Each row of a before or after table is a point. The points were changed in one or more steps. Then noise was added and the rows were shuffled. The steps act on columns, c1 being the first. Write out the steps. A step turns or swaps two columns, mirrors them in a line or flattens them onto one, adds a multiple of one to another, or multiplies or shifts one. Angles are multiples of 10 degrees, from the lower column toward the higher: turns from -170 to 170, lines from 10 to 170 but not 90. Use the fewest steps. Two steps may share a column if one is a turn and the other turns, adds or multiplies; they go together, in the order done. Otherwise the lowest column goes first.
In the rows, 128 means zero.

Before (8 x 3):
[[110 198 125]
 [167 158  90]
 [128  79 179]
 [145 142 164]
 [142 208 147]
 [109 115 113]
 [108 158 138]
 [132  87 170]]
After (8 x 3):
[[173 100 119]
 [125 168 129]
 [135 112 127]
 [118 175 132]
 [138  47 125]
 [106  99 131]
 [114  59 131]
 [114 139 132]]
Steps: flatten c1 and c3 onto the line at 170 degrees; multiply c2 by -1

Before (9 x 6):
[[161 116  87 144 131 101]
 [ 87 126 117 143 153 150]
 [134 119 104 179 115 105]
 [ 70  95 126 152 129 189]
 [140 119  96 168 136  98]
 [121  92 108 142 121  93]
 [ 89 124 106 115 100 195]
 [169 128 145 128 121 179]
 [155 152 161 131 110 153]]
After (9 x 6):
[[121  38 128 150 120  93]
 [156 188 181 133 110 154]
 [134 106 123 209 116 105]
 [ 88 117 126 107 100 194]
 [ 70  46 146 165 129 191]
 [160  98 108 153 131 102]
 [140 106 116 192 135  98]
 [169 128 166 127 121 179]
 [ 87 123 138 152 153 150]]
Steps: multiply c2 by 2.5; shift c3 by 20; multiply c4 by 1.6

Before (9 x 9):
[[150 108 112 140 115 110 129 127 134]
 [141  93 118 126 128 143 156 128 167]
 [128 118 142 128 141 121 114 127 137]
 [173 127 108 141 155 159 169 156  82]
 [113 100  85 138 134 139 136 140 147]
 [148 109 100 115 168 125 161 179 136]
 [134 138 135 114  99 127 123 128 137]
 [186 103 128 115 115 168 123 146 120]
 [169 113 161  83  86 140 109  98  83]]
After (9 x 9):
[[149 109  97 113  82 120 162 179 134]
 [126 124 142 130 109 108 115 127 137]
 [138 152 118 123 104 171 156 128 165]
 [171 169 160  84 146 163 109  96  82]
 [185 153 130 115 119 248 123 149 121]
 [151 154 109 138 119  73 130 124 134]
 [136 146 139 117 154 126 124 128 135]
 [114 142  84 139 100 162 134 138 149]
 [174 112 107 142 112 219 167 156  82]]
Steps: turn c2 and c5 by 130 degrees; multiply c6 by 3

Before (14 x 12):
[[150 144 116 149 133 112 128 141 135 100 161 130]
 [103 138 138 119 154 127 113 123 125 115 141 150]
 [110 126 141 124 119 113 112  97 116 141 124 138]
 [105 151 130 137 123 121 129 142 144 124 136 133]
 [125 123 100 123 114 132 121 100 128 148 114 160]
 [142 157 135 124 149 118 121 153 130 113 125 123]
 [152  91  99 156 123 138 166 104 146 120 115 112]
 [119 134 104 130 135 114 121 151 121  99 136 118]
 [136 128 110 164 152 121 120 139 153 106 128 123]
 [123 158 116 141 151  92 138 135 133  98 131 135]
 [145 147  95 152 138 140 144 117 144  97 136 103]
 [126 123 108 157 119 143 143 108  99 149 118 143]
 [130 103 100 136 115 142 168 101 121 149 125 158]
 [121 123 127 135 105 140 133 107 114 118 109 164]]
After (14 x 12):
[[137 128 110 164 152 121 104 139 123 106 128 123]
 [152  91  99 156 123 138 242 104 116 120 115 112]
 [125 123 100 124 113 132 107 100  98 147 114 160]
 [111 127 141 124 119 113  80  97  86 141 124 137]
 [126 123 108 156 120 143 173 108  69 149 118 144]
 [105 151 129 137 123 121 131 142 114 123 136 133]
 [141 157 135 125 149 117 107 152 100 113 125 123]
 [145 147  95 152 138 140 175 117 115  97 136 103]
 [103 138 139 119 154 127  82 122  95 115 141 150]
 [123 158 117 141 151  92 158 135 103  98 131 135]
 [121 124 127 134 105 139 143 107  84 118 109 164]
 [150 144 116 149 133 113 128 141 105 100 161 130]
 [119 134 104 130 136 114 107 152  91  99 136 118]
 [129 103 100 137 115 142 248 101  92 149 125 158]]
Steps: multiply c7 by 3; shift c9 by -30

Before (12 x 18):
[[129 143  70  90 109 144  95 137 134  69 139  96 127 129 107  41 155 131]
 [111 122  82 136 179 126 123 128 122 140 104 189 166 141 134 130  92 128]
 [ 97 128 131 148 135 134 114  58  93 150 115 146 104 181 182 141 107 157]
 [ 90 129 165 130 127 110 153  91 110 178  66 160 111 181 181 131 141  94]
 [126 180 121  69 113 133  64 143 120 114 165  87  99 135  88  61 105  92]
 [158 145 154 108  96 143  78 154 153  73 140 100  89 108  89  85 121 120]
 [103 133  67 137 114  91 104 182 127 112 132 111 167 134 145  95  87 152]
 [ 49 124  85 156 152 136  93 135 162 130 121 114 184 127 123  98 111 141]
 [ 95 101 167 113 105  91 123  42 121 138  86 177  82 190 149 102  86 102]
 [114 162 108  70  93 112  65 149 157  73 162 114 109 153  85 113 155 119]
 [127 164  82 147  76 135  78 115 118 101 131 105 177 144  93  95 124 112]
 [102 123 108 173 187  54 131  81 128 168  94 143 145 152 147 124 126 136]]
After (12 x 18):
[[110 105 151 137 116  57 117 146 127 112 132 182 168 134 145  97  84 115]
 [138  75 132  70 112 126  68 168 121 114 165 144  99 135  88  61 141  88]
 [129  83 123 148  73  88  83 149 120 100 133 116 178 145  93  96 138 117]
 [ 96 112 106 147 136 136 125 112  91 152 115  57 101 180 182 141  91 131]
 [162  83 160 108  95 158 101 157 156  72 141 155  91 107  84  86 130 119]
 [113 117 169 115 103 150 152  79 123 137  86  42  83 190 150 103 122  79]
 [ 50  92 104 156 153  92 125 143 163 129 121 135 187 128 124  97 107 124]
 [ 93 150 122 130 128 158 132  97 111 178  67  91 111 181 180 131 162 118]
 [125  99 134  89 110  80 104 162 134  67 139 137 127 128 107  41 144 152]
 [103 130 163 172 188  83 133 112 127 169  94  80 144 153 147 124 119 132]
 [111  71 173  70  94 103  81 144 154  75 162 152 107 154  85 112 152 142]
 [121 123 104 137 180  85 131  64 124 141 103 129 166 140 133 133 106  99]]
Steps: turn c17 and c18 by 50 degrees; add -0.3 times c18 to c1; turn c2 and c7 by -80 degrees; turn c3 and c6 by 70 degrees; add -0.7 times c10 to c3; turn c8 and c12 by 90 degrees

Before (9 x 24):
[[132  97 139 104 145 171 133 123 163  96 156 142 139 128  93 156 161 115
  111 147  87 164 152 121]
 [ 90  97 133 129 160 141 109 140 142 122 134 141  85 132  92 139 162 143
  147 158 156 166 154 135]
 [147 172 181 134 135 110  86 149 137 118  81 147 134 116 138 120 118 127
  102 130 154 122 164 106]
 [132 158 136  91 117 157 120 112  99 119  93 149  83 108 148 145 159 100
  160  96 122 103 174 150]
 [ 92 162 126 100 119 121  93  96 157 128  92 152 154  88 124  82  91 134
  168 102 133 118 105 162]
 [161 121 117  92  93 144 123 135 105 159 106 128 112 146 120 100 128  99
  121  90 129 153 105 122]
 [155 150 127 154 163 118 104 145 152 106  84 134 113 158  82 145 155 135
  136 161 143 107 107 135]
 [150 149 148 117 109 107 112  81 132 131 118 152 141 166  83 138 101 127
  128 149 111  99  92 147]
 [155 166 168 151 138 111 120 124 166 149 145  87 104 163 124  94 117 149
  148 144 105 140 172  96]]
After (9 x 24):
[[131 101 113 101 116 172 130 123  83  95 151 143 138 130  92 156 162 145
  144 148 156 165 149 121]
 [149 173  71 133 125 113  88 151 126 117  91 146 131  89 137 121 119 138
  148 131 103 121 163 104]
 [153 165  94 148 149 111 123 121  86 148 140  87 102 237 121  96 121 138
  100 143 138 140 170  97]
 [ 88  96 128 129 145 141 111 139 126 124 130 141  84 142  93 139 164 160
  108 155  97 166 158 133]
 [154 152 129 156 135 118 107 145 109 106  99 131 116 217  82 145 156 164
  120 162 109 108 110 134]
 [ 90 160 136 100 131 120  92  98 101 126 102 154 155   4 125  81  94 121
   89 104 115 118 107 164]
 [129 159 125  92 103 158 118 110 156 117 100 152  84  65 151 150 164 118
   92 100 143 102 175 150]
 [162 119 138  92 102 143 120 133 149 159 113 127 109 182 120  97 128  92
  133  88 134 155 105 119]
 [146 151 111 119 131 106 110  81 116 130 122 148 141 242  85 140 102 107
  123 151 144 100  93 150]]
Steps: turn c3 and c19 by -170 degrees; swap c5 and c18; turn c9 and c21 by -160 degrees; multiply c11 by 0.7; multiply c14 by 3
